Each row of a before or after table is a point. One or more steps were done to the points. Then noise was added and the rows were shuffled. The steps act on columns, c1 being the first. Name the steps. A step turns or swaps two columns, mirrors them in a line or flattens them onto one, adds a multiple of one to another, or multiplies or shifts one. Angles are multiples of 10 degrees, from the lower column toward the higher: turns from -170 to 170, lines from 10 to 170 but not 90. Use the fewest steps. Two steps may share a column if one is a turn and the other turns, adds or multiplies; they go together, in the order done. Otherwise the lowest column goes first.
(in the rows, 128 means zero)

Before (9 x 2)
[[107 200]
 [108 117]
 [117 144]
 [121 111]
 [111 123]
 [214 165]
 [114 136]
 [150 143]
 [122 110]]
After (9 x 2)
[[202 137]
 [138 140]
 [126 145]
 [140 103]
 [112 138]
 [150  37]
 [146 137]
 [121 150]
 [114 137]]
Steps: turn c1 and c2 by -100 degrees

Before (14 x 4)
[[128 105 150 104]
 [133 109 133  99]
 [113  94 126 104]
 [116 141 105 131]
 [128 147 147  98]
 [108  91 162 113]
 [114 114 118 109]
 [149 117 112 158]
 [149 147 170 110]
 [110 138 131 132]
 [ 93 107 145 137]
 [161 136 152 165]
 [131 166 140 137]
 [136 165 174 149]]
After (14 x 4)
[[161  93 150  82]
 [152 137  92 238]
 [138 167 125 154]
 [145 147 128  38]
 [116 112 145  70]
 [135 110 122  39]
 [105 141 139 138]
 [126  97 143  56]
 [150 106 128  55]
 [175 166 120 190]
 [146 108 163 154]
 [113 115 107 218]
 [130 140 146 140]
 [172 148 108  73]]
Steps: turn c1 and c3 by -90 degrees; multiply c4 by 3

Before (12 x 8)
[[169 114 105 141 196  66 135 159]
 [136  90 105 142 170 180  93 154]
 [100 135 118  99 153 102 128 111]
 [174 109 102 148 178 126 128 131]
 [124 106 101 147 159 124  84  94]
 [ 61  70 162 103 166 100  86 132]
 [111 119  79 135 144 117 189 141]
 [101 130  56  95 138 154 118 120]
 [ 87 140 102 180 110 151 111  86]
 [154 110  95 205 135 120 114 151]
 [128 101 164 144 141  81 103 141]
 [161  98  94 144 141 120 102  99]]
After (12 x 8)
[[170 114 107 144  76  69 134  83]
 [113 119  80 132 126 116 190 101]
 [157 109  91 208 126 120 114 115]
 [173 110 102 147  73 125 130 121]
 [128 101 164 146 123  81 102 111]
 [161  96  95 142  97 118 104 161]
 [ 85 139 102 178 136 152 112 157]
 [ 99 135 118 100 104 100 129 116]
 [136  90 103 141 103 179  94  93]
 [ 63  68 162 104 113  99  88  75]
 [124 105 102 146  85 123  84 138]
 [103 131  55  96 125 154 119 119]]
Steps: add -0.5 times c1 to c8; turn c5 and c8 by -150 degrees

Before (13 x 12)
[[ 98 111 122 156 146 134 158  85 108 177 160 137]
 [120  54 143 170 147 137 132  84 134 129 174 102]
 [107  89 161 165 134 137 138 166 127 173 119 128]
 [147 135 140 120  10 130 114 116 104 111 178 129]
 [115 166 111 101 126 137 129 190  77  83 165 196]
 [115 152 118 154 147 133  91 152 121 162 100 125]
 [132 150 139 148  95 123  99 132  55 135 155 170]
 [105 126 199  94 160  68 104  85 125 112 105 153]
 [151 138 114 107 162 139 110 109  79 138  47 168]
 [122 133 144 173 161 134 184 146 107 135 169 106]
 [145 137 162 159 111 138 120 148 146 161 173 157]
 [145  97 113 122 146  56 110  89  92 160 136 121]
 [149 167 129  80 142 149 103 100  62 179 175 111]]
After (13 x 12)
[[119 119 111 101 122 135 128 190  79 186 167 198]
 [101 117 121 154 123 135 155  86 109  56 156 138]
 [145 138 115 121 128  57 111  88  92  97 136 121]
 [103 138 200  92 134  68 107  86 122 159  99 153]
 [144 132 142 120 116 132 115 118 103 155 199 129]
 [132 105 139 147 124 125 100 134  57 151 161 173]
 [150  69 130  80 119 150 101  99  63 121 171 112]
 [109 137 163 164 131 137 138 167 127  62 118 128]
 [119 193 145 170 121 134 132  82 134  88 168 102]
 [156 117 114 108 145 142 111 106  77 136  43 168]
 [118  93 120 150 133 135  92 152 119 137  98 124]
 [121 121 145 173 123 134 181 147 108  83 163 108]
 [143 104 161 157 119 137 116 147 149 110 173 156]]
Steps: turn c2 and c10 by 150 degrees; add -0.7 times c7 to c10; flatten c5 and c11 onto the line at 100 degrees

Before (9 x 18)
[[123 152 179 142 192 132  92 126 156  86 164 147  83  90 144  93 110 104]
 [121 104  92 157 129 145 159  77  87 103 168 100 132 142 124 114  97 116]
 [111 117 137 158 151 123  87  90 131 142 117 127 152 138 120  73  78 148]
 [122 129 156  75 151 104 149 149 142 102 144  52 138  94 137 117  59 138]
 [110 151 127 101 135  94 101 105 162 179  72 155 129  98 110  93  64 141]
 [ 69 152 100 128 130  99 123 166 122  41  66 129 151 120 114 102  94 107]
 [ 79  79 115 135  90 112 123 152  88 162 137 164 129 100 100 163 180  94]
 [ 94 154 137  78 183 127 134  67 146 107 130  69 126 131 164 114 135 130]
 [ 73 135  65  66 128 145 154 135 125 116  91 116 181 129 154 111 126 143]]
After (9 x 18)
[[156 152 179 142 192 132  92 126 122  86 164 148  83  91 145  87 110 140]
 [142 130 155  74 151 103 149 149 120 102 145  52 138  95 137 128  58 143]
 [ 87  78 115 136  90 112 123 152  78 162 138 165 129 101 100 124 179  80]
 [124 136  65  66 127 145 154 134  73 116  91 117 180 129 155 129 126 150]
 [123 151 100 127 130  99 123 167  69  42  67 129 152 119 114  95  94 134]
 [161 148 127 100 134  94 101 105 110 178  70 155 130  98 110 115  65 163]
 [146 155 138  79 182 127 134  66  94 106 129  69 127 132 164 123 137 141]
 [131 117 136 157 151 121  88  92 111 142 118 127 152 138 121 109  77 184]
 [ 87 104  93 156 128 144 158  78 121 101 168 100 132 142 125 110  97 132]]
Steps: swap c1 and c9; turn c16 and c18 by -50 degrees

Before (9 x 24)
[[103 129 119 119  86 130 138 108 109 101  72 104 105 146  80 158 137 107
  100 173 144 123 161 100]
 [125 137 116 178 154 147  99 148 131 166  80 107 139 107  88 126 161  90
  178 131 150 151 122 109]
 [105 163 138 162  89 137  97 156 133 129 134 138 155 115 160 127 127 135
  106 163 126 185 169 151]
 [125 130 170 174 124  98 130 130  99  93 105 146 138 111 159 159 139  83
  159 171 147 183 175  92]
 [151 162 135 103  98  89  91 114 139 144 135 125  92  85  91  91 117 124
  145 167 119 105 106 147]
 [119  92 140 144 133  91  87 114 150 117 125  74 130 141 116 138 147 151
  102 170  83 126 136 162]
 [109 171  89 146 139 130  77  95 144 106 140 112 108 125 131  77 181 100
  158 104 131 112 182  85]
 [168 142 162 130 166 160  97 130  99 129 150 136 114 138 149 147 142  99
  121 115  94 150 138 146]
 [149 145 142 104 149 159 107 159 164  85 125 119 154  92 108 147 118 141
  172 134  85 146 136 169]]
After (9 x 24)
[[100  92 138 144 120  91  87 114 149 117 127  73 131 141 115 138 146 140
  102 170  79 125 135 162]
 [ 60 163  99 162  99 138  96 156 132 129 133 138 157 117 161 127 126 125
  106 162 124 184 168 153]
 [ 52 127  85 118 115 129 138 108 110 101  72 104 105 146  80 157 136 135
  100 172 155 124 162 100]
 [119 137 145 177 151 147  99 149 129 168  81 110 139 106  88 125 161 143
  179 132 168 152 122 108]
 [120 131 145 173  90  98 131 128  98  92 105 145 139 111 160 161 140 150
  160 171 172 183 176  92]
 [248 142 177 132 117 159  98 130  99 129 150 136 114 137 149 148 142 171
  120 114 120 150 138 146]
 [190 145 153 104 126 159 107 158 164  86 125 119 155  91 105 148 117 145
  172 135  85 148 137 168]
 [198 161 105 103 108  91  91 114 139 146 135 126  93  87  93  91 117 137
  147 167 124 107 107 147]
 [ 69 168 119 147 167 129  77  95 144 105 141 114 108 125 131  77 181 147
  159 105 148 113 182  86]]
Steps: multiply c1 by 3; turn c3 and c5 by -60 degrees; mirror c18 and c21 in the line at 110 degrees

Before (14 x 48)
[[140 128 138 128 125 147 144 158 184 120 115 138 134 142 169 115 143  93
   94 138 152  94 110 146 115 124 135 127 115 100  96  87 160 136 178 121
  165 161 116  94 152 136 146 159 110 142 116 153]
 [132 127 151 147  78 156 127 153 159 113  77 123 116 122 123 137 152  86
  144 121 164 129 168 155 129  88 119 133 114 101 107  94 163 155 168 106
  183 149  95 113 146 158 157  74 100 160 132  79]
 [161 155 119  86  84 166 144 171 164  86 133 144 123 185 148 157 123 122
  140 127 147 123 139 181 151  80 150 118 137 108 135 116 166 185 170  95
  193 162 121 114 172 142 159 126  97 159 173 126]
 [ 81 146 143  61 115 151 134 145 126 113 103 118  94 168 115 167  93 117
   83 178 102  88 121 156  98  99  70  80 139 113 126  91  98 161 165 122
  132 138 147  95 174 156 142 119 126 188 185  87]
 [112 137 123 137  68 118 145 193 128  82 108 127 135 158 117 135 166 142
   90 126 139  96 117 118 152  75 142 155 100  80 126 128 180 128 141 124
  169 159  58 128 151 129 137 127  96 133 136 131]
 [ 76 188 102 110 139 127 114 114  84 101 179 158 194  59  64  97  97 140
  123  76  95 111  93 142 134 126 147 144 180 159 106 180 111  76 145 153
  134 135 167 107 161 152 118 102 172 137 121 171]
 [ 69 172 107 130 184 121  84 125  96 129 182 133 206 110  45 121 136 173
  146 119  81 202  98 128 147 159 154 111 160 156 102 165 152 113 149 153
  109  85 135 158 141 126  72 143 171 145  71 158]
 [131 172 110 108 140 123  69  95 102 110 132 191 130  92  54 103  93 172
  141 111 119 149  77  91 118 130 186 138 166 156 102 145 168 102 132 138
  127  87 105 174 120 117  65 138 189 130  83 162]
 [115  97 154 147  91 167 145 185 159  97 139 151  93 153 108 133 142  93
   99  96 141 114 139 104 108  90 172 111 115  69 144 106 145 175 152 106
  172 159 137  94 204 146 151 124 108 177 155 114]
 [130 158 133 106 109 150 117 162 178  75 125 137 130 120  97 153 141  99
  142 116 131 113 129 138 118 131 164 166 109  93 103 129 145 160 137 107
  125 140  34  88 175 141 156 147 112 172 141 126]
 [131 134 104 105  92 161 120 169 152 115  95 108 138 152 122 126 132 130
  159 117 144  86 131 151  64  65 113  95 101  71 144  96 126 162 155 108
  163 139 109 124 199 171 166 131  86 155 127 147]
 [135 162  56 156 153 132  95 123  84 124 139 203 138  58  81 165 146 168
  158 131 102 141 118  96 176 150 153 168 117 141  81 105 164 173 117 181
  111  68 116 172 143  93 101 153 145 110  93 164]
 [138 144  62 135 133 103  97  76  83  70 167 162 155  77 131 143 128 209
  146 119 151 176 111  64 150 178 149 139 119 156  76 127 154 155 113 164
  111 119  89 159 168 124  76 154 158 126  68 109]
 [100 151 138  98 114 128 133 157 178 151 123  85  97 116 105 183  83 132
  124 169  98  77  59 173 114 126 125  84 130 111 141 121 147 143 140 127
  176 170 163 117 212 183 145  94 122 189 157  99]]
After (14 x 48)
[[140 144  62 135 149 175 100  77  84  67 169 158 153 144 135 145 154 210
  143 118 151 175 116  63 151 183  87 136 123 102  78 129 154 159 115 111
  109 119 110 158 166 123  80 153 157 126  67  86]
 [130 134 104 102 120  90 118 170 153 111  61 106 140 132 123 125 121 125
  159 116 143  87 132 154  63  62 149  99 100 138 157  95 125 163 152 134
  162 144 146 124 196 170 166 128  84 156 126 104]
 [ 81 144 144  61 125  98 134 145 124 114 104 115  95 128 112 166  77 115
   84 179 104  88 121 157  98  95 176  81 141 142 127  93 100 160 165  96
  132 138  88  94 176 155 147 122 124 188 184 146]
 [132 124 148 146 127 100 129 156 160 113  87 120 114 144 123 138 152  84
  143 119 164 129 171 160 126  87 149 133 115 165 124  89 165 156 165 140
  184 150  79 113 146 153 157  73  97 158 131  95]
 [140 127 137 126 135 106 143 161 183 122  96 141 137 125 166 114 135  98
   95 137 156  91 114 147 117 126 127 128 115 133 100  87 161 133 181 138
  163 159 149  92 151 134 150 162 109 141 115 116]
 [161 154 125  89 120  69 144 173 167  84 108 146 126 115 145 158  98 125
  140 127 148 122 136 180 153  77 136 117 141 115 145 114 166 187 171 167
  190 166 122 111 175 142 159 124  94 159 169 119]
 [108 135 123 136 121 105 142 194 129  83  78 130 135  84 112 134 146 141
   89 126 141  98 114 119 154  79 118 157  99 127 143 124 178 126 139 145
  166 158 129 128 151 133 136 125  97 134 134  61]
 [ 71 169 108 131 142 142  85 124  96 128 173 134 208 132  48 121 143 174
  145 119  82 204 100 130 146 163  92 112 164  89  83 165 149 115 149 126
  109  86 162 159 140 126  72 141 169 146  70 138]
 [138 163  58 158 143 158  95 125  81 125 142 203 139 167  79 166 176 166
  156 129 101 141 122  98 172 150  73 173 116 120  78 107 163 174 118 104
  112  65 164 172 147  92 103 153 146 112  95 117]
 [128 158 131 107 132 114 119 158 179  78  94 138 128 139  97 151 141  99
  144 116 130 114 129 138 112 130 117 164 109 118 114 125 141 157 137 166
  123 138 129  94 179 141 156 147 112 171 140  34]
 [131 174 113 109 139 165  68  95 101 107 156 194 129 160  53 101 113 174
  139 113 118 151  76  96 117 128  78 138 168 135 100 144 170  98 130 157
  129  88 164 174 118 117  71 137 190 130  85 106]
 [ 75 187  98 110 137 177 114 115  85 102 175 160 193 186  62  99 135 137
  124  76  95 108  90 144 134 124  96 144 179  90 105 181 110  75 144 123
  137 132 171 107 161 153 119  98 171 137 121 170]
 [ 99 152 138  99 120 150 133 158 173 152 106  85  94 153 104 184  94 135
  124 169  99  77  62 172 115 126 131  82 129 127 145 120 146 141 140 127
  175 174  94 118 210 183 144  93 121 189 159 159]
 [114  96 153 146 115  82 143 190 157  92  78 149  94 132 107 131 126  93
  101  96 142 113 142 102 109  91 107 111 114  99 152 107 144 171 152 175
  175 158 110  92 206 144 149 125 109 180 153 133]]
Steps: flatten c5 and c31 onto the line at 110 degrees; turn c14 and c17 by -30 degrees; turn c6 and c14 by 140 degrees; turn c11 and c30 by -70 degrees; turn c27 and c36 by 140 degrees; swap c39 and c48
